Each row of a before or after table is a point. The points were changed in one or more steps. Then noise was added and the rows were shuffled. The steps act on columns, c1 being the first. What was done? A step turns or swaps two columns, mirrors them in a line or flattens them onto one, adds a multiple of one to another, or multiplies or shifts one. Angles are multiples of 10 degrees, from the lower column toward the higher: turns from -170 to 170, lines from 10 to 170 but not 90. Use the fewest steps. Two steps may share a column if one is a turn and the other turns, adds or multiplies; they go together, in the order done. Otherwise the lowest column goes first.
(in the rows, 128 means zero)

Before (12 x 3):
[[122  96 110]
 [104 159 165]
 [ 93 150 144]
 [101 175 156]
 [115 152 124]
 [116 179 118]
 [109 117 108]
 [125 142  75]
 [163 129 128]
 [205 115 130]
 [ 92 110  95]
 [ 86 110  90]]
After (12 x 3):
[[122 164 135]
 [ 94 102 121]
 [125 133 183]
 [104  87 104]
 [115 107 140]
 [ 93 157 152]
 [162 127 128]
 [108 145 144]
 [205 140 122]
 [ 85 159 157]
 [100  76 117]
 [116  83 155]]
Steps: turn c2 and c3 by 160 degrees

Before (10 x 4):
[[110 138  94 153]
 [115 148 121  87]
 [145  88 160 159]
 [170 175 105 111]
 [167 103 142 138]
 [115 133 183 162]
 [159  87 128 101]
 [137 138 101 106]
 [123 147 128 134]
 [148  84 178 140]]
After (10 x 4):
[[142 139 101 106]
 [ 98 137  94 153]
 [119 147 128 134]
 [177  86 129 100]
 [195 175 106 110]
 [155  87 160 158]
 [189 103 142 139]
 [108 132 183 161]
 [107 148 120  87]
 [160  84 178 139]]
Steps: multiply c1 by 1.6

Before (13 x 6):
[[ 96  89 176  99 149 105]
 [131 119 165 106 149 168]
 [132  76 133 119 125 119]
 [135 154 167 148 124 105]
 [111 100 166 140 148 176]
 [180 122 125 125 101 121]
 [147 200 133 129 132 128]
 [125 109 145  50  99 150]
 [138  93 118 146 118 136]
 [106 140 154 128 110 136]
 [160  77 201 157 135 145]
 [161 180 130 149 145 180]
 [170 134 192 108 155 140]]
After (13 x 6):
[[164 136 176 148 143 179]
 [132  87 123 106 152 171]
 [110  86 105 141 147 179]
 [170  66 146 109 155 140]
 [160  47  92 157 135 146]
 [ 95  76 100  99 148 104]
 [108 104 143 133 110 137]
 [179 132 123 124 102 124]
 [126 107 110  50  98 152]
 [133  96 159 148 126 104]
 [139 131  91 147 119 135]
 [145 133 200 130 132 128]
 [129 113  79 122 122 122]]
Steps: turn c2 and c3 by 80 degrees

Before (11 x 8):
[[134 145  87 150 122 144 163 153]
 [153  71 147 159 152 106 181 167]
 [121 132  80 104 146 153 165 167]
 [108 121 161 179  88 138  86 165]
 [112 126 163 153  97 126 124 178]
 [ 75 131 127 168  88 140 122 127]
 [171  85 142 155 158 148 149 148]
 [118 172  77  81 143 126 149 120]
 [103  80 165 159  70 152 113 156]
 [132 103 128 156  70 118 109 156]
 [ 99  80 143 179 101 117  80 175]]
After (11 x 8):
[[124 173  77 120 133 125 149 119]
 [120 122 161 219 111 139  84 165]
 [130 103 128 196 105 118 109 156]
 [145  84 143 194 141 148 148 150]
 [138  72 145 199 138 106 180 168]
 [122 126 162 193 114 126 123 178]
 [130 145  87 190 126 144 163 153]
 [118  80 165 198 104 152 114 156]
 [107 132 128 209 112 141 123 127]
 [115  80 143 218 117 117  80 176]
 [125 132  80 144 136 153 165 168]]
Steps: multiply c1 by 0.4; shift c4 by 40; multiply c5 by 0.4

Before (12 x 11):
[[128 154  84 117 136 167  82  83 104 141 117]
 [ 98 110 128 129 129 172  99  86  97 126 137]
 [ 98  99 112 137  95 139 111  60 142 140 153]
 [184 122 137 136 125 104 132 119 123  99 115]
 [150 165 141 150 137 108 148 115 110 126  80]
 [129 127 120 163  78 121 137 120 147  71 139]
 [140 137 127 124 133  71 148 145 128  91 100]
 [150 134 129 123 131 132 147 127 152 104  84]
 [103  95 101 174 120 144 121 111 143 141 158]
 [148 149 147 115 116 112 139 152 114 156 107]
 [113 119 142 167 110 116 104 108 180  87 163]
 [147 160 139  96 153 126 180 119  96 160 148]]
After (12 x 11):
[[102 158 117 128  93 142 114  61 141 138 191]
 [147 107 139 133 115 155 140 153 115 113  75]
 [ 98 160 128 128 129 125 127  88  97 171 150]
 [184 128 139 131 124 100 121 120 123 106  97]
 [147  67 126 127 152 160 131 119  94 126 176]
 [139 104 126 129 132  93 127 145 127  70  58]
 [150 109 127 124 133 104 122 128 151 131  18]
 [151  92 144 135 139 125 150 116 113 108   8]
 [129 119 133 130  77  70 123 120 146 121 157]
 [128 156  84 112 137 142 173  83 104 167 100]
 [105 149 118 125 120 144 104 111 143 142 203]
 [117 152 151 138 111  87 131 108 180 116 218]]
Steps: turn c2 and c7 by 120 degrees; flatten c3 and c4 onto the line at 20 degrees; swap c6 and c10; multiply c11 by 2.5

Before (11 x 12):
[[113 116 151  76 131 115 111 133 132  76  78 120]
 [129 116 103 103 149 104 164 132 106 124  91  98]
 [132  99 121 117 127 104 112 169 156 110 133 158]
 [112 129 133 122 127 124  95 136 149 100 171 105]
 [179 144 145  71 133 108 117 131 149 126  64 156]
 [103 129 126 139 145 120 115 108 141 127 115 127]
 [127  92 116  95  95 113  54 139 128 154 128 161]
 [173 131 168 145  75 113 127 185 150 165  57  81]
 [103 130 111 117 162 121 127 226 137 123 128 110]
 [101 166 170 130 114 106 151 125 117 114 158 159]
 [159 153  80  94 113 156 149 188 180  80  71 141]]
After (11 x 12):
[[129  92 116  94  94 114  54 139 128 154 161 129]
 [154 167 169 130  98 105 152 124 117 113 158 159]
 [ 98 152  80  93 192 155 149 188 182  80 142  71]
 [128 116 103 103 115 102 164 131 106 125  96  93]
 [142 129 134 120 159 124  95 136 149 100 106 170]
 [152 128 126 137 166 120 115 109 141 128 128 115]
 [125  99 120 117 168 103 112 169 155 110 157 134]
 [144 116 151  76 137 114 112 132 133  77 120  77]
 [ 77 144 145  71 163 108 117 130 149 125 157  65]
 [153 128 111 118 175 122 126 226 137 124 111 127]
 [ 83 132 168 144 108 113 128 184 151 167  82  58]]
Steps: multiply c1 by -1; add 1.5 times c9 to c5; swap c11 and c12

Before (8 x 14):
[[160 162 134 145 145 105 151 121 121 101 136 128 124  64]
 [147 104 127 162 173 145 138 140  81 115 161 114 109 108]
 [ 89 172 107 115 144  89 137 126  74 102 123 147  91 115]
 [ 95 155 106  59  71 153 147 110 122 131 111 106  97 158]
 [153 141 151 144 126 139 174  58 119 134  72 127 148  90]
 [ 84 159 157  91 139 179  81 102 101 124 140  97 102 120]
 [148 124 106  96 123 139  95  86 145 166  90 123  65 137]
 [140  91 105 144 122 149 100 146 102 116 177 147 201 156]]
After (8 x 14):
[[160 161 136 127 136 106 150  92 122 102 144 143 124 181]
 [ 85 159 157  97 140 179  82 143 100 124 137  93 101 150]
 [148 102 127 115 161 145 139 107  81 114 173 160 109 136]
 [141  91 105 147 177 148  98 132 101 114 122 141 201  96]
 [152 142 151 128  72 137 175 158 120 131 126 144 146 203]
 [ 88 173 105 147 124  88 138 121  74 100 142 115  92 139]
 [149 125 108 124  91 140  95 165 145 164 122  95  65 147]
 [ 95 155 108 107 110 153 149 162 122 132  70  61  96 116]]
Steps: swap c4 and c12; swap c5 and c11; turn c8 and c14 by -140 degrees

Before (13 x 18):
[[ 67 105 107 121 146 161 144 143 164 151  59  98 151 126 144 115 123  89]
 [122 121 101  85 148 168 130 128 142 130 121 122 153 103 159  81 119 121]
 [ 99 114 139  96 102 177 121 122 101 147 144  99 112  78 167 144  88 106]
 [125 158  93 101 171 142 123 168  93 150 110 104 117 106 132 139  99 154]
 [ 91 134 121  76 144 205 147 134 145 119 112 140 158 179 136 120 112  94]
 [121 143  83  88 124  93 106 123 114 181  70 165 104 140 121 121 143 119]
 [124 136 112 113  91 154 112 142 105 165 130 110 149 139 154  93 105 124]
 [ 90 132 115 102 136 110 111 145 137 123  97 138 169 109 163 105 139  98]
 [113  85  86 144 129 147 153 123 108  84 144  76 119 147 105  78 143  83]
 [ 52 153 102 139 139 176 120 165 167 114  71 168 147 103  84 116 154 129]
 [129 133 133  94 162 164  97 139 183 134 113 129 110 166  82 126 102 113]
 [114 112 126 130 138 134 131 119  88 159 129 129 132  72 169 122  73 119]
 [128 107 122 142 115 127 203 157 144  95 161  72 108 134  92 105 113 151]]
After (13 x 18):
[[128 133 134  95 107 165  87 161 233 134 113 129 109 166  83 127 103 114]
 [ 52 153 102 140 121 176 116 238 217 114  72 168 146 103  85 116 153 129]
 [121 143  83  88 140  93 109 112 165 181  69 165 105 139 121 121 143 119]
 [124 136 112 113 169 153 126 171 155 165 129 110 147 139 154  94 105 124]
 [ 91 134 121  76 106 204 141 146 195 118 112 141 158 180 136 121 112  94]
 [114 112 126 130 117 134 127 101 138 158 129 129 133  74 169 122  74 120]
 [123 122 101  85 108 167 123 128 191 130 121 122 153 103 159  80 120 122]
 [ 98 114 139  95 156 176 131 109 152 147 143  99 113  77 167 144  88 106]
 [127 107 121 143 115 128 203 215 194  95 161  72 108 134  92 106 112 151]
 [ 90 132 115 102 126 110 109 180 186 122  96 139 169 108 164 105 138  99]
 [125 158  93 102  88 142 109 248 142 150 110 104 117 106 132 138  99 154]
 [113  85  87 145 119 147 150 113 157  84 144  76 119 147 105  77 143  83]
 [ 68 106 107 122 107 161 138 172 213 151  60  98 152 126 144 115 123  88]]
Steps: mirror c5 and c7 in the line at 100 degrees; multiply c8 by 3; shift c9 by 50

Before (13 x 24):
[[140 132 149 128 111 140 133 133 110  85 127 152 139 112 137 129 135 143
   99 102 141 103 139 162]
 [168 116 102 114 139 139 118 117 160 131 107 145 126 102 130 138 145 142
  122 130 140 134 165 144]
 [133 132 146 114 140 142 127 111 119 137  96  90 117 156 142 143 123 159
  154 155 128 137 108 154]
 [126 115 138 114 139 160 137 141 145 145 134  87 129 110 116 117  93 156
  147  85 163 131 151 158]
 [134 119 126 117 116 144 130 136 100 154  58 150 110 210 138 152 132 119
  126 142 132 125  90 140]
 [121 112 127 115 137 165 131 143 103 141 134 134 138 127  95 152 148 151
  153 136 124 135 160 142]
 [137 127 139 136 138 163 142 111 135 153 123 134 109 112 110 134  93 154
  150 140 120 135 138 155]
 [171 215  99 119 134 160 129 108 138 140 130 146 106 126 102 130 147 139
  139 133 172 118 160   7]
 [125 152 121 116 131 136 122 125 103 144 137 136  85 114  91 134 123  33
   85 114 154 124 129 116]
 [138 117 129 125 126 131 124 122 122 134 137 135 100 160 118 121 145 125
  129 123 143 110 143 101]
 [154 118 142 110 133 135 152 145  97 108 135 148 122 109 126 134 132  24
  155 141 166 136 128 141]
 [121 192 149 153 124 146 162 131 168 152 119 130 135  96 112 130 146 124
  148 155 118 118 157 162]
 [139 114 141 128 126 127 133 138  97 146 132 122 143 139  71 142 122 139
  149 153 157 127 144 135]]
After (13 x 24):
[[135 117 127 116 117 143 130 137 101 154  58 151 112 188 138 153 132 119
  125 142 182 131  89 140]
 [171 215  99 119 134 160 136 108 138 140 129 145 106 119 101 129 148 139
  138 134 222 134 161   7]
 [126 114 137 114 139 160 122 141 145 145 133  87 129 174 116 117  92 156
  146  85 213 135 150 157]
 [121 191 150 154 124 146 120 130 168 151 119 130 135  55 112 130 146 124
  148 155 167 162 157 161]
 [141 132 149 127 111 140 147 132 111  84 126 152 139 151 136 129 135 142
   99 103 192 145 139 162]
 [138 117 130 125 127 132 146 122 122 134 137 135  99 168 118 122 146 126
  130 123 192 135 141 101]
 [133 133 147 114 140 142 122 110 120 137  95  90 116 116 142 143 124 159
  154 154 179 122 108 154]
 [125 153 121 116 132 137 135 124 103 143 138 136  85 135  92 133 122  32
   85 114 203 123 129 115]
 [168 118 102 113 139 139 129 117 160 131 107 146 126 100 131 138 144 142
  122 129 190 116 165 145]
 [121 112 127 115 136 165 119 143 103 141 134 134 138 115  95 152 148 151
  153 136 174 126 160 143]
 [154 118 143 111 133 135 109 146  97 108 136 148 122  90 124 134 132  23
  154 140 216 145 127 141]
 [137 115 140 128 126 126 127 138  97 146 131 121 143 102  72 143 123 139
  148 152 207 132 143 135]
 [136 127 140 135 138 162 116 111 135 153 123 134 108  95 110 135  92 154
  150 140 169 136 137 156]]
Steps: turn c7 and c22 by 120 degrees; add -1.5 times c20 to c14; shift c21 by 50

Before (14 x 32):
[[119 143 112  79 131 175 115 102  82 153 188 123 131  73 144 148 175 168
  170  65  90  98 114 146 123 154  73 171 143 116 117 150]
 [165 178 143 133 151 168 133 101 131 117 132 127 138  98 123 101 113 132
  177 122 111 148 117 113 127 133 157 140 117 168 104 129]
 [107 139 115 137  95 113 140 142 100 114 119 145 146  91 158 164 170 149
  154  33 126  89 134 133 116 100 169 132 129 132 121 122]
 [119 141 104 118  70 143 128 112 136  91 156 172 106 116 107 150  99 146
   81  79 110 104 128  99 105 138 108 110 173  89  99 169]
 [183 116  98  85  96 131 153 104 149 112 109 156 127  79 132 176 108 131
  105 121  97 156 129 113 116  73 131 127 169 115 133 155]
 [137 113  92 127 144  97 155  90 136 105  96 132 114 200 124 180 127 226
   89  16 167 145  99 122 167 118  68  93 147  73 117 130]
 [154 101 111 119 123 139 146 126 133 122 107 153 135 134 110 135 121 144
  152 150  62 133 100 130 128 120 132  82 189 106  96 137]
 [104 133 116 153 119 129 156  93  86 103 170 143 162  46 121  99 126 165
  144 179 106 123 128 160 169 128 128 108 149 135 172 145]
 [129 136 168  66 133 113 122 105 100  82 101 101 134 124  88 109 129 140
  124 110 124 115 152  89 131 165 126 131  92 120 126 147]
 [ 58 146  80 126 108  78 162  85  99  90 123 164 156 129 111  68 164 146
  119  88 138 127  99 122 131 184 153 113 107 129 147 148]
 [147 145  93 163 113 111 115  76 127 100 141 157 123 145 152 153  90 219
  193 134 112  86 112 145  73 136 125 161 144 132  96 140]
 [ 86 128 157  67 106 133 173 150 132  96 138 159 162 154 102 136 142 161
  149 147 146 130  89 129 153 189 121  93 112 163 154 159]
 [112 123 110 134 138  67 127 108 143 133 177 147 177 155 133 140 124 168
  114 125 139 158 137 108 100 115 142 155 121 114 121 163]
 [160 174 160 105 104 129 192 164 133 115 109 165 156 105  87 103  99 131
  113 102 162 145 132  76 164 156 127  79  89  70 125 153]]
After (14 x 32):
[[ 62 149  84  91 108  78 163 111  99 135 137 165 154  83 109  70 166 147
  116  84 137  91  99 120 132 184 153 116 106 129 144 111]
 [112 121 114 109 135  66 126 112 147 161  99 147 178 133 133 140 126 165
  113 126 133 138 140 109  97 116 144 154 118 112 122  73]
 [161 170 161 144 103 130 192 165 131 147 158 165 160 143  85 101 100 133
  114  97 164 117 134  77 163 157 125  79  89  69 126 113]
 [ 90 127 159 119 104 133 175 194 131 132 127 160 160 172  96 139 144 163
  148 145 146  95  89 130 149 194 122  99 109 161 153  94]
 [100 132 117 114 120 130 158  88  87 127  96 142 167  10 120 100 126 162
  145 182 106 102 129 159 169 127 127 107 147 131 172  99]
 [155 103 112 124 123 140 147 139 132 131 151 149 136 131 114 134 119 145
  150 152  63 123  96 127 131 120 130  83 189 105  98 133]
 [120 143 108  81 128 177 114 158  78  94  81 124 132  45 141 146 177 170
  169  63  88 147 114 144 123 157  77 172 143 116 118  92]
 [166 177 143 104 149 166 135 105 134 149 124 129 140  72 126 100 112 132
  176 123 114 122 123 115 126 130 153 141 119 169 105 127]
 [138 113  89  91 146  99 154 109 135 148 160 131 115 162 124 179 123 227
   88  16 167 110  96 121 169 122  66  95 148  72 115 140]
 [185 114  95  83  97 132 151 148 151 160 158 157 126  54 129 176 105 132
  103 120  99 116 129 115 115  68 126 127 170 112 128 109]
 [118 142 103 104  73 147 126 127 138 114 114 170 107  98 111 149  96 148
   81  77 110  85 126 101 107 136 110 111 175  90 101  79]
 [134 135 164  81 137 114 124 170  99 125 160 102 136 104  89 114 129 141
  123 110 127  83 154  93 129 165 128 130  93 121 129 122]
 [108 137 115 144  90 112 140 126  98  92 130 142 143 104 158 160 166 148
  155  30 125 106 134 135 119  99 172 131 129 132 123 138]
 [147 146  94 102 114 111 113  73 124  95 121 156 125  93 148 154  87 219
  191 133 116  89 116 142  75 135 124 159 145 133  97 112]]
Steps: add 1 times c8 to c14; turn c4 and c8 by -60 degrees; mirror c10 and c22 in the line at 50 degrees; turn c11 and c32 by -160 degrees
